Rows are points. Each copy is the shape, with its points in the same order, turned, moved and blurred by noise. Is it also mirrored, or only turned?

Shape, 7 rows:
[[ 1.4 -4.5]
 [ 2.2 -0.3]
 [-4.6 -0.1]
 [ 1.0  3.1]
 [ 2.4 -1.0]
 [-4.1 -1.7]
 [ 0.5  3.0]]
Copy 1 (7 x 2):
[[ 5.1 -1.6]
 [ 3.2  1.9]
 [-1.8 -2.2]
 [ 0.0  3.5]
 [ 3.8  1.2]
 [-0.3 -2.9]
 [ 0.1  3.6]]
Copy 1 is: only turned
Copy 2 (7 x 2):
[[ 4.9 -3.1]
 [ 1.1 -4.2]
 [ 1.4  2.6]
 [-2.7 -3.0]
 [ 1.3 -4.1]
 [ 2.7  2.6]
 [-2.8 -1.7]]
Copy 2 is: mirrored
Copy 3, 7 rows:
[[ 4.8 -0.1]
 [ 1.0  2.0]
 [-1.5 -4.3]
 [-2.5  2.2]
 [ 1.8  2.0]
 [ 0.4 -4.4]
 [-2.8  1.6]]
Copy 3 is: only turned
Copy 4, 7 rows:
[[-5.1  1.8]
 [-0.9  3.8]
 [ 1.1 -2.5]
 [ 2.6  3.8]
 [-1.2  3.9]
 [-0.7 -2.7]
 [ 2.5  3.2]]
Copy 4 is: mirrored

Shape, 10 rows:
[[-0.3  3.5 -1.5  0.6]
 [-1.2 -2.7  0.2  2.0]
 [ 1.9  0.5  3.2  1.7]
 [-0.1  2.5  2.1 -3.3]
 [ 0.0  0.7 -7.5  0.2]
 [-1.7 -3.3  0.0  1.6]
 [-1.5  3.6  2.0 -1.7]
 [ 1.2 -1.5  3.2  2.2]
 [-1.6  2.6  2.6 -9.0]
 [-0.8 -0.2  3.1  2.2]]
Copy 1 (10 x 4):
[[ 1.3  0.9  3.8  0.9]
 [ 0.2 -0.2 -2.1  3.9]
 [ 3.9 -3.1  0.0  3.0]
 [ 1.2 -3.7  1.9 -1.9]
 [ 0.2  6.4  0.8 -0.3]
 [-0.6 -0.5 -2.6  3.4]
 [ 0.4 -3.7  2.8 -0.6]
 [ 3.2 -2.6 -1.5  4.2]
 [-1.1 -6.1  0.6 -6.7]
 [ 1.1 -3.5 -0.2  4.4]]
Copy 1 is: only turned
Copy 2:
[[ 0.4  1.3 -3.0 -0.1]
 [-0.8 -2.7  2.0  0.9]
 [ 1.8 -1.0  1.0 -3.5]
 [ 1.4  4.1  1.0 -1.2]
 [ 1.0 -1.0 -4.7  5.8]
 [-1.3 -2.9  2.4  1.3]
 [-0.4  3.8 -0.4 -1.5]
 [ 1.0 -2.2  2.3 -2.8]
 [ 1.7  9.2  3.1  1.1]
 [-0.9 -1.3  1.7 -2.7]]
Copy 2 is: mirrored
Copy 3 (10 x 4):
[[-3.4  0.6 -0.6  1.0]
 [ 2.6 -2.3  1.5  0.2]
 [ 0.2  0.9  0.2 -4.1]
 [-1.5  4.5  2.1  0.5]
 [-0.7 -2.4 -4.6  5.1]
 [ 2.6 -2.0  2.0  0.5]
 [-2.8  3.1  2.3 -0.1]
 [ 1.6  0.0  1.3 -3.7]
 [-1.4  8.9  3.3  3.5]
 [-0.2 -0.6  3.1 -2.2]]
Copy 3 is: mirrored

Shape, 10 rows:
[[ 0.3  1.4  1.8  5.7 -1.4 -2.2]
 [ 2.2  0.9  2.4  0.6  2.6 -0.7]
 [ 4.7 -1.6  3.3 -1.1  0.9  3.3]
 [ 1.9  0.7 -2.2 -3.3  1.0  3.6]
 [ 6.3 -1.4  1.5  1.3  3.2  0.3]
 [ 0.1  4.2 -0.6 -1.3 -2.4 -3.0]
 [-3.4  3.0  0.9  2.5  0.0 -1.4]
 [-1.7  1.5 -2.9  0.1 -4.1 -3.6]
 [-0.6 -1.6 -3.3 -1.8 -2.2 -7.2]
 [ 3.7 -0.7 -4.1 -1.4  0.0 -4.1]]
Copy 1:
[[ 4.6  0.6 -6.0  1.3  0.1 -2.8]
 [ 2.4 -0.7  0.1  1.0  1.7  0.3]
 [-0.4 -1.3  0.8  4.5 -0.9  2.2]
 [-1.8  2.4  1.8 -0.9  1.1  3.6]
 [ 2.4 -3.0 -1.3  3.3  0.3  4.2]
 [ 4.5  3.0  0.5 -3.0 -0.6 -1.6]
 [ 3.1  1.1 -2.2 -1.1  2.8 -4.0]
 [ 2.6  2.6 -3.1 -5.6 -2.3 -2.2]
 [ 2.9 -1.8 -2.3 -8.0 -2.4 -1.4]
 [ 2.9 -0.7 -1.5 -4.5 -1.9  3.9]]
Copy 1 is: only turned
Copy 2 (10 x 6):
[[ 4.1  2.2 -1.5  3.3 -1.3 -3.5]
 [ 1.2  1.8  2.3  4.4  1.3  0.2]
 [ 1.6  2.5  2.6  4.8 -1.3  5.7]
 [ 0.0  1.0 -0.1  0.9  3.1  6.3]
 [ 1.4  5.2  2.0  6.9  0.8  2.9]
 [ 1.8  1.5  1.2 -2.8  1.9 -1.4]
 [ 1.9 -1.6 -1.2  1.3  1.3 -3.1]
 [ 0.3  2.7 -2.5 -3.4  0.7 -2.1]
 [-3.9  5.6 -0.8 -2.9  0.7 -3.4]
 [-1.5  7.4  0.0 -0.3  2.8  0.4]]
Copy 2 is: mirrored
Copy 3, 10 rows:
[[ 0.8  1.7 -2.0  1.0 -0.8 -5.2]
 [ 3.9  0.8  2.4  0.7  1.5 -1.6]
 [ 3.6 -1.6  4.2  3.0 -1.8  1.0]
 [ 2.9  0.7  2.3  0.1 -0.6  5.5]
 [ 6.2 -0.8  2.0  4.2  1.1 -0.5]
 [ 1.8  0.2 -0.9 -5.8 -0.7 -0.6]
 [-0.9  4.0  0.6 -1.5  1.4 -2.9]
 [-1.5 -0.6 -3.1 -4.4  0.0 -0.2]
 [-0.5 -3.7 -3.2 -4.0  4.0 -0.1]
 [ 4.2 -3.2 -3.1 -1.6  2.8  1.8]]
Copy 3 is: only turned
Copy 4:
[[-2.2  3.6 -3.0  4.6 -2.0 -2.7]
 [-2.4 -1.7 -2.0  1.6 -2.4  1.1]
 [-0.5 -4.8 -1.9  2.7 -0.7  3.7]
 [ 2.2 -2.2 -1.3 -2.2  2.2  3.6]
 [-3.6 -4.2 -5.3  2.2 -0.4  2.1]
 [ 2.2  1.9 -1.4 -1.1 -1.9 -2.9]
 [-0.8  4.3 -0.4  1.2 -1.8 -1.7]
 [ 2.3  3.0  0.2  0.4  1.5 -5.4]
 [-0.4 -0.9  1.9 -0.6  1.7 -7.6]
 [-0.7 -3.3 -2.3 -1.6  2.7 -4.8]]
Copy 4 is: mirrored
